Every row gives one point. Each copy is the shape, with its points in the same order, turned, moved and blurred by noise. Say if it was mirrored as well.

Shape (6 x 3)
[[-35  23   3]
 [-22  21  -8]
 [  1 -24  -5]
 [ 11   2  12]
 [ 30 -13  13]
 [-51  63 -44]]
Copy 1 (6 x 3)
[[-13   6  -4]
 [ -1   1   5]
 [ -2 -48  14]
 [ 12 -39 -12]
 [ 22 -59  -8]
 [  5  57  26]]
Copy 1 is: mirrored
Copy 2 (6 x 3)
[[-36  22  24]
 [-32  19   8]
 [ 19   6   0]
 [ -7 -15   4]
 [  6 -33  -5]
 [-77  56 -11]]
Copy 2 is: mirrored
Copy 3 (6 x 3)
[[ -7   4  51]
 [-11  15  24]
 [ 15   4 -10]
 [-17 -20   2]
 [-11 -19 -29]
 [-29  59  64]]
Copy 3 is: mirrored

Shape (10 x 4)
[[-29 -22   0 -64]
 [ 11  18  21  12]
 [ 14  -1 -29  42]
 [  9 -10 -48  38]
 [-15  -4 -15  46]
 [-16  15  -7 -62]
 [  6  16  46  -9]
 [  2   9  31  -9]
 [ 35   0 -18   5]
 [-10  36  24   0]]
Copy 1 (10 x 4)
[[-22 -62 -40 -10]
 [-15  13  -2  35]
 [ 31  39  -6   8]
 [ 51  37 -18  -3]
 [ 44  21  -6  28]
 [-36 -37 -56   0]
 [-35  -6  -2  47]
 [-26  -5  -5  34]
 [ -6  31 -15  -9]
 [-21   5 -28  52]]
Copy 1 is: only turned
Copy 2 (10 x 4)
[[-33 -59  15 -28]
 [ -5  25  -6  13]
 [ 50  24   4 -17]
 [ 56  13  -1 -41]
 [ 30  30 -21 -34]
 [-32 -28  50 -11]
 [-32  14  -7  35]
 [-24  17  -6  11]
 [ 37   6  23   8]
 [-30  35  18  -3]]
Copy 2 is: only turned

Shape (13 x 8)
[[-36 -29  -2 -28  37  14 -29   1]
 [-56 -16 -10  -9 -21  38 -15   4]
 [ -2   1  42  -8  22  33  23 -52]
 [ 47   5   1   2  27  24  -9 -52]
 [-16 -32   1  -5   3  38  -8  38]
 [ 36 -33 -59  33 -34 -72   4  -5]
 [ 49  -8 -40 -13 -88 -42  18  35]
 [-43  11  11  -8  17   9 -38  28]
 [-19 -29  21 -40 -16  10 -15  19]
 [ 21   4   7  -3  25   5  40 -12]
 [  5   8  -2   4  19  42  19 -35]
 [-34   0  11  -3   3  20 -16 -12]
 [ -9 -18  35  15  -4  24 -14   0]]
Copy 1 (13 x 8)
[[ 56  -9   8  -5  39   6  -1 -26]
 [ 22  -4 -17 -27  31  37 -20 -54]
 [-17  14  51  14   4 -19   1 -48]
 [ -5 -25  60  13 -30  -6 -24  -8]
 [ 28   6   9 -60  21  18  -5 -19]
 [-27 -70 -54 -20 -34  12  28  45]
 [-25 -38 -76 -70 -56 -12 -21  19]
 [ 37  18  -7 -13  55  16 -30  -6]
 [ 29  -8 -11 -42  29 -25 -15 -36]
 [ -9  19  24  -8 -28 -12  13  -7]
 [ -6  13  44   0 -17  17  -4 -29]
 [ 13   2   6  -5  34  15 -17 -31]
 [-10  -5  20 -30  39  -1 -18 -15]]
Copy 1 is: only turned
Copy 2 (13 x 8)
[[-21 -28  -7  -1  21  39   5  29]
 [-47  -2  -9   4 -12  50  10 -27]
 [-16 -41  50 -35 -13 -15 -24  18]
 [  7 -32 -17 -48   4 -23 -50  14]
 [-19  -5 -19  14  24  -6  23 -20]
 [ 54  15 -74  35 -56   1 -53  19]
 [ 77  65 -63   7 -63  -6   7 -18]
 [-21  28  11   7  32  41  -8   9]
 [-14  10 -15   1 -18  14  36  23]
 [ 38 -26  20  -8  -2 -11 -27   6]
 [  6 -34   5 -34   2   0 -33 -14]
 [-30  -9   9  -8  -8  32 -21  -1]
 [-37   3  10   2  -2 -27   0   3]]
Copy 2 is: mirrored
Copy 3 (13 x 8)
[[-24  -3 -11  31  34 -12  14  19]
 [-46 -36  13   5   9 -13 -25 -17]
 [-11  15  48 -22 -15  16  37  38]
 [  3  49   1 -41   0  41  15  20]
 [  1 -38 -10  -7  17 -12 -24  27]
 [ 49 -15 -37  12 -13  78 -23 -65]
 [ 65 -55 -53 -42 -30  16  -9 -76]
 [  0   5  11  21  24 -46 -27  -2]
 [  6 -42   1  -9  24 -19  27  -5]
 [ 28  10   4  -5 -33  23  13  31]
 [-20  21  14 -25 -26  23   3  27]
 [-19   1  28   5  -1  -8  -4   4]
 [ 12 -12  35 -21  24   3 -11  19]]
Copy 3 is: only turned

Shape (17 x 11)
[[ 22 -22   9 -14 -33 -38  47 -11 -46 -41 -10]
 [-26  40  33  14 -10  22  47 -28   4  -5   8]
 [  0  62  15 -13  45  39  -3  42   1   7   7]
 [  6 -23  -9  27  45   8  44 -32 -15  36 -20]
 [ 12  45   7  -5  -1 -41 -28  -7  13 -32 -22]
 [  2   7   3  19  39 -43  51 -29 -37 -29 -12]
 [-22  32  39   7  49 -28  27  22   8  36  35]
 [ -9 -12  25 -35 -17 -42 -16  25  19 -36   6]
 [ 19   1  -1  44 -40  41  39 -40   5  48 -36]
 [ 28  29 -33 -24 -16  -5  36   6 -22  11 -15]
 [ -1  -3  27 -20  40 -27   9 -45 -25 -31  -2]
 [-22 -21  48  44  44 -29   9  17  33   8  -6]
 [-52  32  45  39 -42 -19  17  36 -53  14 -23]
 [-38 -16 -15 -39 -34 -28   6  42   3   3  24]
 [ 18  15  26  35 -13   4   3 -11 -20 -36  56]
 [ -3 -13  12  11  -1  41 -16  21   2 -20   2]
 [ 10   7  17 -32  44  -6   6  10 -20   4 -10]]
Copy 1 (17 x 11)
[[  6  78  46   2  13  -7  -9  -7  16 -26  -7]
 [-40  17 -29 -58  -1  22 -11 -17  21  20  -9]
 [-40 -69 -22 -24  11  26 -21 -18 -24 -36   2]
 [-25 -22  40 -36  21 -32  34 -12  11  47   8]
 [ 30 -10  12 -21 -29  18  16 -20  29 -61 -28]
 [-10   9  69 -42  21  13   8 -30  25   1 -31]
 [-32 -50   9 -25  26   7 -39 -45  46   6  -4]
 [ 48  10 -14  -3   9  -2 -45 -16  29 -39 -12]
 [-51  26 -21 -37 -17 -30  58  34  26  32  12]
 [-20  14  17 -15  19  -5  35  -1  14 -44  34]
 [ 18   8  47 -42  -5  -2  -4 -54   1   4 -20]
 [  6 -46  -4 -24  20 -24 -33   1  49  35 -53]
 [-70  23 -30  28  23 -17  -3 -43  37 -23 -62]
 [ 27  18 -41  21  45  -3 -24 -23  30 -36  22]
 [-14  16   7  16 -29  53 -22  -8  10  20 -15]
 [  4  -9 -31   5   0   5 -11  10 -24   5 -17]
 [ -2 -27  27 -20  18 -21 -19 -30  -8 -27   1]]
Copy 1 is: mirrored
Copy 2 (17 x 11)
[[-28  11 -14   6  33  32 -72   6 -16 -18 -45]
 [  2 -15  -3  26 -12  14   3 -33  49  -9 -37]
 [ 17  23  -5 -17  17  -3  48 -22  30  29  30]
 [  3 -36 -18  -3  -2   1   6  43   3  43 -62]
 [ 22 -11 -29  -5  -1  35  -7 -14 -29 -36  31]
 [  8 -21 -54  -6  33  51 -18  14   2   4 -55]
 [-20 -44 -18   9  50   7  62 -18  18   6  -9]
 [-16 -21  13  12  41  27 -30   4 -11 -40  44]
 [  3 -16  -2  23 -63 -45 -14   7  -3   8 -64]
 [-34  16 -19 -27 -15   6 -24 -16 -19  19 -15]
 [ 20 -24  -3  13  33  76 -10  11  -9   4 -27]
 [ 21 -65 -23  26  48 -18  21  31  16 -15  -6]
 [-10  15  -3 -18  30 -27  16  -9  28 -83 -54]
 [-70 -16  26 -19  21   9 -16  18  13 -32  27]
 [-18  30 -24  71  16  29   5   5  15 -17 -12]
 [ 11  17  17  22   4  -9  -7  34  25  -5  17]
 [  7  -9   7 -19  38  23  10   4 -11  29  -3]]
Copy 2 is: mirrored

Shape (16 x 12)
[[ 37  13  -4 -15  14  -2 -20 -21  23 -24 -10 -16]
 [ -5  26  15 -10  16  18  59  -9  23  -7   9  54]
 [ -5  18 -18   1 -10   5 -15 -14  19 -13   1   8]
 [-10  18  47  12  -4 -25   3  17  10 -19  16  57]
 [ 13 -73   6 -14  -1   2 -23  23 -13 -23   5   4]
 [ 15  11  30 -25  14  20 -27  -8   2 -18  21  16]
 [ -6 -27  -8  -8  10 -11  -6  25  14  20  -8 -16]
 [ 20  11 -14 -15  15  10 -25   9  18   2  -6  32]
 [ -2  16  11 -21 -30  -4 -17  23   9 -14  -5   3]
 [ -9  27  -2  -9  -4 -12  38  20   3 -17  13 -16]
 [ -3  18  11  13 -11 -18  -1   8 -28  51  -1 -12]
 [ -8  25 -10  -8  14 -50  -8  10   2 -21  -4  -3]
 [ -9  19 -11  11  18   3 -20  24  20 -22  45  -6]
 [  4  14  44   1  14 -15 -14  -6  24  20  95   2]
 [ 61 -14  -5   5  -7  16  36  22  11 -11  18  -1]
 [ 31 -37   7  10  11  15  -5  23  11  -2 -13 -17]]
Copy 1 (16 x 12)
[[  4  46 -13  -9  19  28 -13 -31  19  -6   3  -3]
 [ 38 -13  -4   6 -21 -14  36 -39  11 -12  49  40]
 [ 12  13 -14  17   5  16 -19 -19   9  24   9  10]
 [ 31  22  45  20 -37 -25  -3 -16  -8   4  39  10]
 [-24   6  41  35  12  28  -1  16  -4 -41  -9 -25]
 [ 20  22  22  -5  16  11 -33 -12   5 -27  23  23]
 [-12  -1  15  -1  13  -3  18   7  13   6 -23 -17]
 [ 46  12   4  -2  11  22  -4  -8   6  -4   1  -9]
 [  7  16  15   1 -29  17 -21   2   3   9 -10  14]
 [-14  20 -18  -4 -22 -10  19   7  11   9  16  32]
 [ -7   0   0 -24   3 -34  -2  -3 -46  21 -17  -1]
 [  3  43 -15   7 -17 -28  -9   4  19   9   0 -15]
 [  7  29   4  11  25   1  -8  32  21  27  35  15]
 [ 15  48  46   7  53 -36   0   1 -10  15  24  62]
 [ -7  28   4  -3   3  48  55  -2 -20 -11  19  14]
 [-24   7  27 -13  19  36  19  -4  -5  -6   5 -21]]
Copy 1 is: mirrored
Copy 2 (16 x 12)
[[ 27  14 -21  23   8 -30 -12 -44  17 -11   8   0]
 [-39 -12   5  37  -7  32  12 -35 -43 -25 -14  -4]
 [ -3  17  -3 -18  -2 -12 -19 -32   0 -17  -1   1]
 [-31 -30 -30   1   0  26   3 -14 -23   6 -41  46]
 [ 63  -8   7  16 -40   6 -23  16  12  25  -1  29]
 [ 16   7  -4  29  -1 -14 -20 -22 -19 -29 -27  35]
 [ 13  19   8  13  -5  15  -5  15  33   5 -14 -12]
 [  7  -2   1  11 -17   7 -11 -26  25 -41 -14  10]
 [-11 -17  15  -5   3 -20 -18 -12  13   4 -23  14]
 [-35  -3   3  20  20   1  -7   0   2   3  22  -2]
 [ -6  17  -8 -13  21  -5  36  42   6 -20 -17 -10]
 [ -5  -8 -30  -3  36  15 -23  -6  22   0   7  -1]
 [-25  37 -12   4   1   7 -43  -1  11 -12   9  32]
 [-14  62  -3  23  35  31  -2  -2 -25 -16 -15  74]
 [  0   3   1  39 -33  -3  33 -14  11   2  33  25]
 [ 32  15  -5  34 -43 -16   1   6  19   7  -3   0]]
Copy 2 is: only turned

Shape (16 x 12)
[[ 16  16  14  16 -12   4 -14  22 -40  -4 -33  52]
 [-22 -12 -18  27  23  -7  24 -28 -36  -4 -47  -4]
 [ 25  23 -44 -56  13 -36 -30  14 -32  38 -18  -9]
 [-16 -19  13   8 -25  19   9 -45 -13  12   7   6]
 [-30   9 -59 -22 -10 -39  28 -34 -26  -7 -58  18]
 [-23 -21   4  24  39  17 -29   3 -24  -5 -32  41]
 [ 24 -30 -51  27 -15 -26 -17  21 -28   5  32 -11]
 [  5  39 -11   8  -6  20  44  12 -25 -10 -14 -10]
 [ 29 -35   2  -3  31 -20  14 -54  33  -4 -22 -39]
 [-32  23  25  26 -38 -18 -26  10 -32   2 -33 -14]
 [  2  32   8 -55 -16  16  35  -2 -13   4 -18 -34]
 [ 47 -28  16  -6  -9 -22 -28 -57  -1  15  13   9]
 [-16  41 -10 -58   1 -36   5 -42  -6  -6  16 -17]
 [-31   2  -3  -4  -8   1  44  16  27  28  34 -26]
 [ 42  48  25  29 -29  -4 -17  12 -21  54 -10 -37]
 [-44   9 -39   2  47  51 -18  23  22 -21 -30  19]]
Copy 1 (16 x 12)
[[  4 -10 -54  10  -6   3   2 -55 -12  45 -15  15]
 [  5  17 -15  39  -8   7  51 -17 -27  -9 -38 -26]
 [  4  41 -25  17 -17  18   3 -32  65  26  34 -45]
 [-24   9   0  21  -1 -10  12 -30 -32 -35   7  24]
 [-27  14 -49  30 -21  17  22 -10  23 -35 -46 -51]
 [ 39  19 -46  46  12  10   3 -14 -41  21 -15  11]
 [-50  26   9  23 -12  27  -4  -9 -30  50  30 -37]
 [-13  10 -10 -16 -22 -48  30 -19  -6  24 -27 -19]
 [ 15   7  57  12  43  26  25  -8  -1 -28  -9 -28]
 [  0 -41 -22  32 -53   2  31 -14   0  18   7  20]
 [ -8  24  11 -20 -22 -40  25 -16  51 -10 -13   8]
 [-18  -3  24  31  42  28  -6 -58  -2 -14  33  -1]
 [-28   3  -5  31  12 -36  12   1  62 -27  17 -27]
 [-27  19   3 -33  -4 -25  29  37 -14 -11  32   0]
 [ 13 -24  15 -20 -42  -9  40 -63   3  34  54  -9]
 [ 58  34 -38  16 -11 -27 -30  34 -30   9 -27 -17]]
Copy 1 is: only turned
Copy 2 (16 x 12)
[[-39 -20 -17 -26  -1  35 -19   6  33  -5  24   8]
 [ 10  15 -10 -12  34  15 -47   4  22 -19 -50 -40]
 [-26 -53 -42   4  18 -36 -34 -17  -1 -20 -44  55]
 [ 36 -14  -7  -4  23   1 -36  15   1  30  18 -25]
 [  7  31 -73 -15  34  10 -50 -34 -16 -28 -37  -5]
 [ -9  16  -3 -16  15  23 -14  52  50 -19  -8   3]
 [-30  -3  23  30  49 -52 -45 -12  24  -9  12  14]
 [-20 -17   7  -5  22  21   9 -25 -15   6 -19 -30]
 [ 33  17  11 -32   2 -55 -50  31  -7  25 -56 -12]
 [  5 -26 -24  10 -17   7 -22 -27  64   2   8 -33]
 [ 24 -52 -10  -6  -7   4   0 -33 -38   6 -30  -7]
 [  4 -18  -6 -27   2 -54 -65  39  -3  40  10   1]
 [  8 -18 -56  30 -15 -29 -11  -2 -46  13 -31   0]
 [ 32  -2  26  55  14   1  -5 -21  -1  43 -25   5]
 [-27 -77   6  -5   4 -19 -20 -30  47  50 -21 -15]
 [ 23  30 -15  -9  24  17  59  27  34 -26 -27  22]]
Copy 2 is: mirrored
Copy 3 (16 x 12)
[[ 14   8 -42 -26  21  -3  21   9  38 -14 -58 -11]
 [ 82 -28 -13  -5  -5  17   3  16  -3 -39 -26 -24]
 [-35 -10   9  12  36  19 -20  -5 -23 -24 -27 -64]
 [ 33   5 -45 -14 -47  17   6   2  -2 -17  11   5]
 [ 29 -27  -2 -16 -12  43  19  47 -22 -77 -38 -47]
 [ 59  -9 -31   5  21  -9  45 -20  -2 -17 -43   9]
 [ 17  -9   5 -67  16  32 -32 -37 -30  -5 -22  -2]
 [ 31  14   3  -8   4  17 -32  34  40 -45 -20   5]
 [ 59  -7  34   5 -29  37  18  10 -10  24  31 -41]
 [ 33   3 -72 -15  33  34 -16  44  -2  -4 -26  -1]
 [ -2  22   3  36 -23  25 -36  48  15 -21 -13 -15]
 [ 11  16 -23 -29 -27  12  24 -20  -8  26  26 -52]
 [ -5  34  -1   5  -6  11  -7  47 -41 -42  25 -44]
 [  7 -18  11  -5 -16   7 -33  35 -17 -16  28  45]
 [ -3  -9 -48 -14  39  29 -50  12  48  18  21 -26]
 [ 40   1  17  37  37  32  45  -8  -6 -54 -29  47]]
Copy 3 is: mirrored

Shape (18 x 12)
[[ 48  -2 -16 -41   6  22 -42 -55   9  16 -35  33]
 [  1   0  31 -26  15 -52  27 -31 -50 -51  -5 -14]
 [-26   4  -1   2  32  18 -43   1  12  -9 -35  12]
 [-35  -2   2  -6  -5  19  21 -43  -2  42 -45  30]
 [ 14  26 -55 -18 -65  -7  13 -35   4  -8   7   1]
 [-30  74  24 -35  34   5  22  39  17  11 -57 -10]
 [  4   5   7 -33 -25   4  24 -11   3 -28  25  31]
 [ -7  -5   4  13 -38 -15   9   1  -9  23  33 -11]
 [-17 -12   0  -4  30 -21  -5 -21 -29 -18  22  25]
 [ 39 -20   3  17 -14  10  17 -17 -17  10 -53  20]
 [-10 -17 -12  21  79  24   8  13 -13  25 -27  26]
 [ -2  19  43 -11  22 -37  54 -10  14  11 -21 -29]
 [ 22  50   6  31   4  10  22  10  -1   9  -9  15]
 [-19  -8  11   9  25  21 -22 -24  15 -17  40  10]
 [  9 -16  -5 -34  12 -53  -9  30   9  16  14   4]
 [-26 -24  48 -44  35 -55   8   2  11  50  40 -30]
 [ 10 -21 -10 -18  17 -18  31  30  18 -47   7 -46]
 [ -2 -11   2  16  -9 -23  -5 -82  11  -9 -49  45]]
Copy 1 (18 x 12)
[[  1  19 -23 -40  37  14  31  35  78 -26   8  11]
 [-20  50 -54  31  15   7  18 -49   9  49  29  -5]
 [-28  59  -4 -24  -2  29   2  39  -3 -21   5  -3]
 [ 11   5 -19  -5   8  71  28  43  11  -1  39 -37]
 [ 41  -8 -11  36  29 -26  -1   1  40 -26  29 -25]
 [-51  42 -40   9 -56   5  53  41 -25 -43  67 -19]
 [  3   3 -20  20  40   6   4  -7   2 -10  52  25]
 [  8 -31  -8  36  -7   4  -9  11 -10  17   6   2]
 [-27  31   8   7  12  34  -7 -19  19  31  25  10]
 [ 36   7 -29 -27  15  24  57   1   5  -4  -5  -7]
 [-41  20  21 -57 -21  59  32   3 -10  -5  13 -19]
 [-33   0 -79  23 -33  36  22 -20 -10  -1  31 -16]
 [ -8   2   1  24 -22  18  51  -4 -12 -40   4   6]
 [-47  14   3   9  34  39 -28   8  -3 -16   0  13]
 [-16  -3 -26 -13 -42 -11 -22  -3  16  20  35  30]
 [-68 -31 -61   9 -38  29 -32   8   9  51  33  15]
 [-31  11 -43 -17   0 -31 -22 -45 -33 -14  26 -14]
 [ 44  47 -38   4  24  76  11  -4  47  -8   7 -10]]
Copy 1 is: mirrored
Copy 2 (18 x 12)
[[ 31 -11 -32  28   3 -12 -59   9  30 -18 -28 -12]
 [-36 -80  25  35 -31   2  37  17  -2 -43  28  -6]
 [ 31   4 -10  16 -16  -2  -1 -25   9 -15  -5  63]
 [ 18   2  23 -38  -8 -23 -12  -5  55   1  17  10]
 [ -9 -12 -18  -9  63 -15  30  21   8 -11  -7 -42]
 [-38 -24  19   0  28  48   6 -52  61 -15  -9  72]
 [-27  -9  24  39  18 -13  21  26   1  13   5  -6]
 [-20  19   9 -12  12   8  12   8 -30 -16  42 -16]
 [ 20 -33  24  28 -16 -18  11   3 -17  -8  36  13]
 [ -4 -18  19 -28 -16 -14 -24   0  -5 -20 -33 -12]
 [ 37 -33  32 -18 -29   7 -27 -47  -8  30   8  50]
 [-37 -44  38 -23  -2  56  11  23  19 -17  18  42]
 [-31 -18  24 -15  49   1 -30 -11 -20  -6 -10  37]
 [ 13  -5  -8  30  -6 -14  -1  24 -25  20  34  42]
 [ 24   3  37  31   6  57  22 -12 -11 -19   8  -8]
 [ 14  -1  41  26 -27  87   9  19  16 -17  83  18]
 [ -8 -31  -1  20 -23  63  63   8 -27  17 -14  14]
 [ 31 -25  16 -13  -1 -54  -4  45  27 -39 -18  12]]
Copy 2 is: only turned
